Rows are points. Before rounding, the points of a table are all equally far from one centre. They may lie mostly on one side of it. Where is the centre, to within rounding?
In the rows, 128 means zero.

Points, 7 rows:
[[ 99 174  83]
 [129 193 135]
 [ 58 148 106]
 [ 86 197 150]
 [122 198 136]
 [107 204 121]
 [133 190 129]]
Centre: [ 99 157 128]

Points, 16 rows:
[[160  76 125 171 101 151  67  84 135  40 135]
 [151   7 100 130 141 106 122 126 121 142 100]
 [165  82 133  85  85 117 153 148 179 117  78]
 [128  83 162 108 192 113 106  75 116 155 109]
 [121 132  79  94 164 145 135  65 167 179 121]
 [167  66 109 174 186 153 131 149 160 118 104]
 [109  50  50  89 156 155 137 119 125 103  60]
 [103  94  43 103 131 114 101  90  90 149  82]
 [117  53 109  95 156 143 124 175 149  94  67]
 [116  46 100  68 146 137 120 110  67  92  76]
 [141  72 113 121 124 165  79  97  74  89  72]
 [123  57 110 121 208 137 102  49 144 122  99]
 [197  88  50 130 130 114 166  68 121  83  73]
 [104  93  94 128 148  88 166  74  27 104 120]
 [157 151 102 108  80 173 117 129  88 111 181]
 [110  58  74  84 131 136  49 129 108 105 123]]
Centre: [121  99 105 123 130 122 143 101 134  89 139]

Points (23 x 20):
[[184 190  54 169  67  87 162  97 132 138 160 137  85  64 107  61  53 126
  170  96]
 [152 156  68 139  85 136  92 115  91 144 117 169  47  57  97  62  73 104
  137 135]
 [137 162  86 122  89 105  98  68  81 142 128 160  79 102 117 111  43 182
  129 113]
 [183 156  71 142  75  29 146  99 122 130 144 150  40 115 125  53  88  99
  196 110]
 [179 173  58 141  98 105 110 108 140 146 142 162  95 103 106  44 108 162
  137 143]
 [159 133  18 139  94 115 106 158 119 162 180 171 110 102 131 116  93 149
  203 152]
 [197 143  50 140  64 111 113  65  99 160 124 102  75 107 124  65  73 146
  198 121]
 [211 146  22  98  61 115 120 119 137 172 142 152  48  92 127 109  68 114
  176 126]
 [180 185  99 133  53 112 100  85  60 132 142 146 146  75 122  66  58  97
  171 118]
 [191 160  41 139  80  78 126  85 128 142 143 128  77  46 141  66 113 142
  135 103]
 [152 145  98 140  31  81  88 115 103 163 149 171  95  61  95  57  70  94
  190 126]
 [170 114  77 154  69  70 145  73 152 136 147 122 139 105  92  77  30  98
  150 120]
 [176 141  53 135  94 121 136  98 143 159 121 123 122  23 152 119  68 105
  160 152]
 [155 139  81  86  81  97  94  76 145 165 183 145  84  69 139  58  94 147
  159 114]
 [134 168 103 130  72  73  90 124 162  79 122 134  91  81 121  27  76 120
  199  68]
 [176 142  70 100  97 141 121 104 142 134 147 152  67  76 141  69  47 187
  169 108]
 [225 185  55  99  57 120 152 120 122 134 120 141 107  86 143 138  49  92
  135 128]
 [135 159  67 159  91 142 161 111  59 129 147 173 115  68 126  62  84  98
  120 122]
 [164 177  39 159 107  61  92 111 139 168 142 199 123  96 145  70  84 133
  199  99]
 [114 108  60 156  50  69 104 105  95 171  97 166  77  83 127  94  49 113
  130 132]
 [123 142  65 116  87 117  65  85 155 191 135 159 134  95 184  94  56 101
  130 130]
 [171 137  79 148 103  76 111 122 140 163 118 121  69  74 128  18 109 136
  134 105]
 [148 178  61 114  92 131 106  87 121 149 153 103 110  55 113  97  65 170
  155 128]]
Centre: [149 143  93 146  86 111 115 128 125 128 139 136  95 117 148 114  86 101
 165  91]

Points, 31 rows:
[[100  49 244 166 138 127 204 150 157 125 127  92 171 167 125 149 172  80
  146 174 140 111 145 169]
 [ 91  99 202  98 152 133 173 128 145  83 139 182 180 165 137 212 156  99
  135 105 113 152 177  98]
 [ 86 108 146 138 162  62 177  84 158 144 172 131 133 127 120 115  99  77
   60 180 140 155 179  93]
 [124  80 204 120 204  93 174 130 138 137  95 143 214 154 143 199 192 115
  130 138 165 155 118 173]
 [124  83 194 133 127 144 155 123 149 160 116 121 168 141 158 191 184  74
   52 151 160 134 128  80]
 [123  47 224  97 133 169 167 148 183 158 135 143 157 145 129 110 149  47
  117 158 132 112 140 148]
 [114  97 185 124 132 148 188 127 164 111 128 141 204 210 168 150 135  69
   89 116 146 184 142 132]
 [151  99 208 172 195 130 206 120 112  91  89 137 149 143 161 232 151  93
  109 180 113 158 144 114]
 [ 77 100 226 122 167 118 198 122  97 101  93 176 158 159 168 199 135 107
  120 185 133 172 111 115]
 [162  86 184 163 144 124 176 122 114  97 110  91 185 152 104 149 175 102
  124 200  85 182 137 116]
 [ 96 177  96 169 163 101 168 129 134 117 102 144 130 148 162 154 153 117
  119 159 185 134 158 137]
 [ 87  91 207 133 127 144 204 133 131 120 118  83 167 147 163 170 133 112
   43 182 154 137 159 177]
 [133  89 227 119 151 120 160  59 141 182  92 127 174 141 179 183 111  47
   90 159 144 127 130 163]
 [116  80 208 123 169 128 142 152 129 134 146 117 249 125 162 194 173 123
   83 168 158 142 137 134]
 [ 78 130 207 134 176 144 216 169  87  83 127 120 202 135 154 172 142  40
  127 143  98 106 204 152]
 [ 99  90 169 134 138 113 195 129 117 154 117 100 245 164 178 202 142 112
   95 196 121 139 158 150]
 [ 94  57 164 158 214 100 179 140 155  70  92 156 191 144 118 143 185  78
   77 148 116 143 153 106]
 [ 63  81 189 112 158  76 158 147 175 157 140  95 203 152 191 188 184  75
   98 148 102 121 121 157]
 [131  75 169 108 151 145 184 128 149  99  96  94 204 167 151 197 133 129
  139 199 124 153 123  78]
 [107 127 209 128 150 102 199 191 146  92  92 149 223 154 194 118 166  99
  132 170 107 132 144 115]
 [ 54 104 198 116 157  77 188  98 177 162  90 102 195 143 133 168 137 132
  148 201  97 163 168 126]
 [ 83  66 158 135 150 113 219 144 133  85  61 103 220 153 172 174 135  94
  145 160 147 138 142 176]
 [120  97 172  85 182 136 220 150 150  75 117 115 169 182 149 201 146  82
  124 175 126 125 186  82]
 [127  91 218 123 135 145 194 110 140  92 118 122 169 157 187 172 183  93
  142 171 146 147 138 151]
 [101 126 234 133 168  66 159 166 154  85 133 116 192 146 181 197 129 106
  105 215 158 129 137 139]
 [ 74 109 181 120 137 142 151 175 146 111 120 113 218 159 179 194 158 108
  172 182 137 104 110 134]
 [118  61 139 116 127  69 193 126 163  87 132 139 202 140 170 174 131  85
  127 189 126 175 150 156]
 [ 79  67 185 105 189 140 189 114 163 147 158 141 194 194 180 140 142  95
  108 141 142 179 119 152]
 [106  88 204 127 142 117 178  85 180 129 137 132 198 131 191 128 182  93
  112 151 111 118 125 151]
 [142  63 138 141 180 113 197 136 126 142 130 149 220 158 153 176 157  72
  111 163 184 113 206 101]
 [ 96 121 196 123 202 106 151 108 163 116 145 125 180 158 158 178 202  73
   72 165 127 120 184 118]]
Centre: [114 101 176 136 175 103 156 157 125 143 114 113 152 131 137 151 103  93
 125 131 121 130 151 127]
